Rows are points. The last column is the point's height on a tilted bowl or saddle (a function of degree 2), plus a little noise. Along how many of its main directions does it bend up, bend down or stay straight?
In the rows, 128 means zero.

Points (16 x 4)
[[148 142 190 172]
 [123 175 114  87]
 [144 111  81 122]
 [149  66 183 179]
 [153 163 147 116]
 [157 109  91 121]
 [139 127  94  98]
 [120 171 134 108]
 [ 88 116 103 135]
 [122 118 136 111]
 [129 151 172 140]
 [124 123 168 122]
 [122 113 109 119]
 [ 69 140 141 127]
 [154 114 215 208]
 [106 142 113 109]]
Directions: 2 up, 1 down, 0 straight

Points (24 x 5)
[[128 127  46 203  19]
 [195 120 110 132 121]
 [ 75 115  90 166  83]
 [143  89 120 173 149]
 [105 106 123  90 147]
 [157 122 149 134 123]
 [176 165 133 120 103]
 [150 106 140  88 113]
 [136 135  57  92 126]
 [117 117  77 102 137]
 [157 112 112  63 112]
 [135 116 110  99 137]
 [102 139  89 121 118]
 [151  89 131  96 129]
 [151 148 129 150 125]
 [110 128 142 138 138]
 [121 137 116 105 133]
 [113 123 143 149 139]
 [168 127 131  42  62]
 [127 172 113  96 118]
 [133 148 150  86 109]
 [177 123 149 138 112]
 [153 154 135  92 105]
 [179 147 104  70  99]]
Directions: 0 up, 1 down, 3 straight

Points (48 x 7)
[[160 131 161  90 158 176 106]
 [135 118 108 128  68 103 104]
 [ 89 145 154 117 161 110 101]
 [ 82 134 103 129 128  97 117]
 [169 164 135 151 131 117 105]
 [104 135  77 122 198 130  92]
 [168 104 116 141 136 105 108]
 [ 66 159 134 122  89 132  87]
 [147 130 153 141  82 160 112]
 [198 128 129 149 132  86  83]
 [142 129 195  96 162 153  93]
 [119 132 156 128 158 105 110]
 [129 102 112 150 109 164 141]
 [143  90 130 167 147  85 100]
 [ 87 168 117 122 109 150  98]
 [111 124 157 123 109  83 113]
 [100  95 159 178 102 132 115]
 [142  84 181 119 148 116  94]
 [ 35  97 137 117 137 150  88]
 [ 68 118 168 129 106 143  98]
 [176 139 133 141 100 125 102]
 [139 132 104 110 124 107 120]
 [ 95 107  69 123 102 141 103]
 [146  79 150 160 140 163 160]
 [ 93 118 138 159 104 160 129]
 [ 82  62 134 125 157 153 129]
 [120  75 167 123 122 125 109]
 [104 113 134 124  85 106 111]
 [205 125  76 200 106 145  68]
 [ 88 162 157 111 142 130 100]
 [129 164 123 125 123 192 115]
 [146 157 127 177 158 106 104]
 [133 162  78 112 110 120 107]
 [142  88 171 167  74 105  78]
 [160 102 164 116 173 105  86]
 [112 102  91 122  86 147 108]
 [128 191 114 104 128 177  82]
 [194  94  88  83 133 113  64]
 [ 64 126 170 138 182 106  71]
 [ 63 168 107  97 145  88 108]
 [118  71 132 133  82  82  93]
 [145 153 103 127 178 127 106]
 [131 133 145  85 114 153 105]
 [ 91 165 151  90 132 108 106]
 [101  85 144  98 155 115 100]
 [ 88 154 126 142  44 106  78]
 [134 123 169  92 153 178 116]
 [160 143 148 114 128 109 111]]
Directions: 1 up, 5 down, 0 straight

Points (61 x 9)
[[125  75 185 147  94  91 139 187 137]
 [145 156  96 146 144 106 141 114 157]
 [116  76  83 150  78 110 110 165 130]
 [118 125 111 150 150 128 138 107 151]
 [200 117 147 163 110  83  78  92 159]
 [161 123 118 105  91 159  88 123 141]
 [117  80 111  99 115 103  85 102 199]
 [157  91 149 137 168 154 136 149 160]
 [154 108 131 167 102 147 123 133 113]
 [ 65 136 142  88 193 146 141 132 165]
 [109 158 161 145 154 206  88 150 173]
 [121 132 135 131  38 148 134 117 149]
 [142  96 126  78 149 102 156 122 159]
 [128  93 112 164  98 155  79 137 133]
 [185 107 152 118 113 130  72 174 130]
 [ 83 125 136  62 143 140 126 143 144]
 [113 157 123 104  66 155 135 126 151]
 [177 148 146  88 185 129 126  96 189]
 [168 125 132 102 160 143 129 146 145]
 [107 122  97 117 158 173 117 164 140]
 [109 116 125 184  67 160  81 186 139]
 [156 120 131  75 148 157  79 103 186]
 [ 84 168 128 117 152 111 158  68 173]
 [117 121 149  98 124 131 157 146 123]
 [131 130 141  88 141 112 135 143 129]
 [123 101 156 140 118 122 135 136 130]
 [104 112 138 139  47 110 118 165 139]
 [138 151 161 101  82  80 144 126 133]
 [132  86 125 100 187 153 176  78 176]
 [ 80 107 139 121 132  90  95 128 164]
 [ 89 159 144 103 110 135 159 106 136]
 [168  70  90 128 167 103 102 111 195]
 [157 135  84 167 103 127 168 115 127]
 [100  63 142 135  47 160 165 132 184]
 [141 100 159 124 115  49 111 150 144]
 [155  87 153 179 113 106 122 110 143]
 [120  83  31 118 198 105 151 175 163]
 [145  99 138 181  90 205 169 119 135]
 [154 153 141 117 131  83 119 129 141]
 [ 87 121 144 136  71 202 180 129 182]
 [132  79 116 155 133 141 162 105 138]
 [102 144 159  84 107  98 102  87 177]
 [110 150 160 141 120 124 127 184 109]
 [124 140 165 132 104 131 147 112 124]
 [103 146 103 110  82 137 131 143 143]
 [181 165 147 147 139  54 170 151 173]
 [159 102 141 163 112 128 120 117 122]
 [113 101 135 126 103 156 114 147 129]
 [175  96 140 161  80 134 134 101 108]
 [126 108 128 117 116 124 108 144 126]
 [121 141 148 192 156 186 174 158 206]
 [187 125 116 140 135 171 140 157 131]
 [136 120 129  82  95 107 155 151 131]
 [129 173 122 126 112 160 134 128 135]
 [ 58 113 202 108 108 131 183 139 174]
 [106  98 110 158 116 108  90 111 170]
 [119 132 101 105  75 111  93 166 142]
 [ 80 109 114  87 104 147 128 142 150]
 [116  86 115 188 139  80 131 205 128]
 [108 103 135 132 111 196  74 144 158]
 [166 128 151 160 107 122 152 136 121]]
Directions: 5 up, 1 down, 2 straight

Points (69 x 9)
[[ 82 134  87  93  66 191  91 171 126]
 [115 117 164  97 151 165  86 143 140]
 [137 126 111 157 122 153 150 143 111]
 [ 63  90 111 105 128 115 144  99 152]
 [ 89 112  81 115 125  97 127 150 118]
 [112  89  65 126 172 123  57 147 118]
 [ 77 156 107 162 184 163 100 104 113]
 [147 123 112 132 133 135 109 134 113]
 [184 106 111 140 163 192 103 171  37]
 [146 128 102 119 169 115 140 107 122]
 [148  98 142 122 154 134 141 165 110]
 [144 119 113 112  94  78  98 130 129]
 [132  68 139 125 183  55 129 171 134]
 [133 179 183 107 121 177 152 131 107]
 [119  85 130 131 128 111 170 109 119]
 [ 88 118 111 114 147 152 136 146 149]
 [116 107 134 159 107  86 131 111 113]
 [185 141 128 129 129 183 130 104  80]
 [167 103 107 118 112 141 122  92 113]
 [119  87 147 155  83 130  98  75 117]
 [ 74  93 164  91 153 134 145 114 151]
 [167 150 124 140 104 137 114 152  89]
 [155  75  78 133 131 153 121 148  80]
 [103 158 131  72  98 122 164 157 151]
 [156 139  95 136 112 164 119 112 103]
 [150 144 177 155  86 159  97 117  59]
 [137  92 153 164 145 110  89 122 128]
 [128 159  89 152 164  73 173 176  99]
 [134 129 112 148 101 113 136  94 116]
 [126 152 113 121 160 124  96 101 131]
 [124 204 116 145 120 133 137 151 142]
 [118 151 160  50 135  90 119 125 159]
 [156 113 175  56  89 114 120 145 130]
 [105 108 156 169  87 103 135  94 108]
 [101 130 137 121 140 115 183 131 127]
 [ 99 154 104 161 151 118 121  74 102]
 [116 165  97 125 167 167 141  92 135]
 [ 97 130 131 126 143  95  88  62 108]
 [187 111 103  47  73 141 132 113 181]
 [113 172 172 140 128  98 154 127 109]
 [ 93 151 148 141 129 125 110  91 106]
 [155 176 153 121 111 116 127 118 118]
 [162 149 139 116 106 153 137 116 116]
 [ 96 195 135 160 134  58 105 130 104]
 [182 105 152 127 170 109  93 155 120]
 [130 193 155 160 139 145 162 118 140]
 [138 153 133 126 115 143 137 112 125]
 [116  98  75 114  94  69  95 100 130]
 [128 140 163 125 113 114 144 173  98]
 [157 108 124 122 162 158 194 179  81]
 [122 162 124 166 123 127  69 142  84]
 [111 167 173 173 161 182 170 122 135]
 [113 216 111 130 151 157 167 119 192]
 [113 120 116 127 215 169 132 116 127]
 [158 134  79 136 119 145 114 153  82]
 [106 119 129 145 188 131 102 147 144]
 [109 175  94 153  71  84 188 144 125]
 [173 110  90 123  72 138 120 128  99]
 [112 132  79 115 113 129 152 145 131]
 [ 57 193 169 163 106 130 104 125  72]
 [129 107 194 160 121 131 114 119  97]
 [150 128 130 122 111 125 106  96 118]
 [131 153 140 128 169  90 154 101 122]
 [182 145  98 140 143 144  90  53  68]
 [194  91 126 177  99 164 192  88  57]
 [122 164 112 149 109 110 145  71 120]
 [ 74 201 166 120  76  94 105 122  64]
 [117  77 141 123 114 140 142 156 137]
 [127 180 210 178 132  85  81 169  75]]
Directions: 3 up, 4 down, 1 straight
